Rows are points. Each table stands for the endless flat space through its points: a line for two points, a plane for three, and so on. Write the one point that lies in both, or say that there is none.
In the rows, zero is written as 128.

First, 2 rows:
[[150 127 100 108]
 [164 115 108 120]]
Second:
[[151 118 106 112]
 [169 127 100 118]]
They share: [157 121 104 114]

First, 2 rows:
[[124 140 125 116 129 135]
 [123 138 129 123 124 132]]
Second, 3 rows:
[[127 131 127 118  95 106]
 [127 137 148  94  86 112]
 [127 133 131 158 122 126]]
They share: no point

First:
[[145 111 132 150 156 125 111 116]
 [160 120 132 157 150 125  93 152]
 [142 120 168 156 165  89  87 161]
 [137 111 152 149 164 104 104 127]]
Second:
[[155  87 145 152 142 128 110 135]
 [159 123 121 172 158 112 112 155]
 [155 159 127 170 160 122  92 147]]
They share: [155 123 136 161 151 125 101 141]

First (3 x 8):
[[ 94 129 152  98 119 110 154 171]
 [124  94 142  93 134  87 140 135]
 [130  81 134  80 143  62 142 129]]
Second:
[[129  64 181  99 115  75 121 171]
 [132  75 155  95 144  61 114 153]
 [102  85 165  79 121  70 118 161]
 [ 98 113 159 103 107 122 170 139]]
They share: no point

First:
[[161 129  85 112 130  90 115 103  98]
 [161 129 101 124 125 103 124 117 105]
 [157 137  89 108 140 104 109 119  84]]
Second (2 x 9):
[[176 153 124 145 130 123 118 136 113]
 [140 117 100 109 130 117 130 136  83]]
They share: [158 135 112 127 130 120 124 136  98]

First (4 x 11):
[[128 113 147 167 171 147 164 115  75 178 158]
 [119 109 143 170 179 137 158 125  66 175 148]
 [140 147 152 172 135 158 150  99 116 153 188]
 [101 157 125 146 131 119 146 149  78 151 100]]
Second, 3 rows:
[[121 148 149 161 133 134 147 118  92 151 151]
 [ 99 146 119 141 139 142 131 116 112 127 133]
 [107 136 133 147 121 134 131 102 104 135 135]]
They share: no point

First:
[[ 47  85 162 171 117  91 161 192 162 107  64  82]
 [ 79  95 179 159 106 113 173 152 172  70  79 102]
 [ 94  90 161 137 157 132 131 177 128 114 101  89]
 [ 52  93 167 167 134  98 141 209 150 112  65  85]
 [138 134 100 189 190 127 175 139 102 120 109 129]]
Second, 2 rows:
[[106  96 161 139 152 127 154 157 133 103  99  96]
 [108 110 173 127 166 119 158 167 145 101  93  90]]
They share: no point

First, 4 rows:
[[143 150 158 142 161  88 131 140 146 145 109  87]
 [115 159 124 137 152 100 117 159 156 136 126  86]
 [136 150 152 123 165 100 124 159 165 149 105 110]
 [120 158 124 143 152  99 126 157 150 136 129  73]]
Second (3 x 12):
[[147 153 141 128 160 110 154 168 145 124 100  79]
 [133 151 143 130 157 104 132 160 155 134 106  93]
 [109 136 152 136 142 104 105 148 170 137 103 111]]
They share: [127 154 142 130 159  98 119 156 160 143 113 101]

First, 5 rows:
[[120 165  99 125 165 153 143 172 145 160 120 137 172 117]
 [167 204  80 128 165 122 106 129 143 160 106 129 177 112]
 [136 156 123  97 160 137 110 143 141 130 111 122 147 125]
 [172 182 123  82 163 110  83 109 154 123 119 122 152 139]
 [102 147  88 117 158 160 153 174 104 183 109 157 152  74]]
Second (4 x 14):
[[ 97 115 120 109 168 162 120 167 168 152 141 130 171 107]
 [132 149  91  59 135 127 101 171 141 136 113 169 166 117]
 [148 205 121  94 174 131 149 132  97 166 106 149 137  99]
 [135 145  98  64 151 134 112 172 140 144 116 162 154 103]]
They share: no point

First:
[[102 137 159 140 166  84 121 116 165 102 125 112 136 144  98 157 129 148]
 [137  97 139 155 146 114 151 156 145 127 110 102 121 114  98 117  94 153]]
Second (4 x 18):
[[135 127 141 154 143 111 145 127 154  96 101 108 126 124  94 119 110 143]
 [111  93 147 171 156  90 109 150 143 123 128 128 107 140 120 147 130 135]
 [100  92 145 174 154  89 104 158 138 139 138 137 103 143 131 157 137 132]
 [126 164 135 119 133 132 190 131 159 132 107  91 154 105  83 121  87 166]]
They share: [123 113 147 149 154 102 139 140 153 117 116 106 127 126  98 133 108 151]

First, 3 rows:
[[135 147 109 177 135 117 141 120 117 133 106 134  93  99 128 128 108 119]
 [145 141 110 168 137 114 151 123 124 148 106 136  91 104 130 136 101 123]
 [161 129 117 149 155 101 169 130 149 175 118 140 101 125 144 142  92 133]]
Second, 7 rows:
[[185 153 142 173 183 143 133 116 127 142 122 156 127 130 147 158  80 125]
 [143 150 114 123 172 114 174 100 152 152  88 146 112  99 107 111 147 164]
 [169 135  75 102 143  85 144  81 118 155  99 177 130  82 145 141 139 124]
 [173 127 132 219 162  78 150 122 185 185 148 150  78 127 154 149  85  84]
 [198 171 172 194 224 142 136 114 164 166  87 152  97 138 109 125  97 144]
 [209 173 147 161 197  78  98 100 144 193  89 132  77 116 137 159  97 122]
 [155 143 135 159 173 186 166 140 108 113 115 156 151 142 137 131  77 154]]
They share: [151 135 116 158 153 104 159 127 142 160 118 138 103 120 142 134  99 129]

First:
[[122  86 168 143 159 170  80  91 137 171 122 122 124 158 122 103 167 125
  140 158]
 [ 74 122 138 107 159 152 110 133 143 129 104  98 166 158 140 127 119 119
  110 104]]
Second (3 x 20):
[[ 90 103 171 131 150 146  92 122 143 137 124 125 139 157 123  97 161 107
  131 122]
 [131 136 147 122 150 191  96 107 110 143  78  89 140 180 133 106 116 112
  124 129]
 [ 81  94 175 130 152 135  92 125 152 137 136 133 140 150 123  98 170 108
  130 121]]
They share: no point

First:
[[164 107 126 129  93 128 119 129 155 102 162 150 163 107 113  97 143  99
  117 139 130 156  98 162]
 [156 119 136 137  97 132 103 143 143  92 146 164 159 109 117  95 131 101
  117 151 144 164 116 146]]
Second:
[[201  87 154 141  74 133  61 113 142  43 149 182 146 124 130 118  94  99
  144 164 190 210 102 176]
 [163 137 133 107 124 118 128 136 132 115 169 170 181 120 127 112 162  81
  142 151 110 139 100 145]
 [167 128 119 144  77 103 125 152 172 111 165 163 157 110 106 115 152 126
  113 152 118 153  60  98]
 [163 119 129 117 110 128 114 136 132  99 161 164 173 116 117 102 150  83
  132 145 126 151 108 155]]
They share: no point

First, 2 rows:
[[132 107 111 112 148 108 132  98 122 104 131 104 106 149 149 102 119 150
  143 138 161 129 143  98]
 [126 119  96  91 163  99 147  95 125  98 119  98 115 125 125  84 116 135
  158 147 140 141 146 110]]
Second (4 x 24):
[[143 125 115  76 141  93 130  65 134 117 131 110 108 130 145 102 133 157
  147 127 151 144 137 102]
 [119 119 115 120 167 123 154 131 126 101 103  78  86 156 159  70 115 117
  131 139 125 124 159 118]
 [137 112 105  83 160  86 117  64 119 118 150 130 127 140 143 108 122 165
  155 145 183 150 125  85]
 [107 107 103  98 199 111 136  95 124 115 141 118 130 182 161  86 103 137
  139 151 183 140 133  92]]
They share: no point
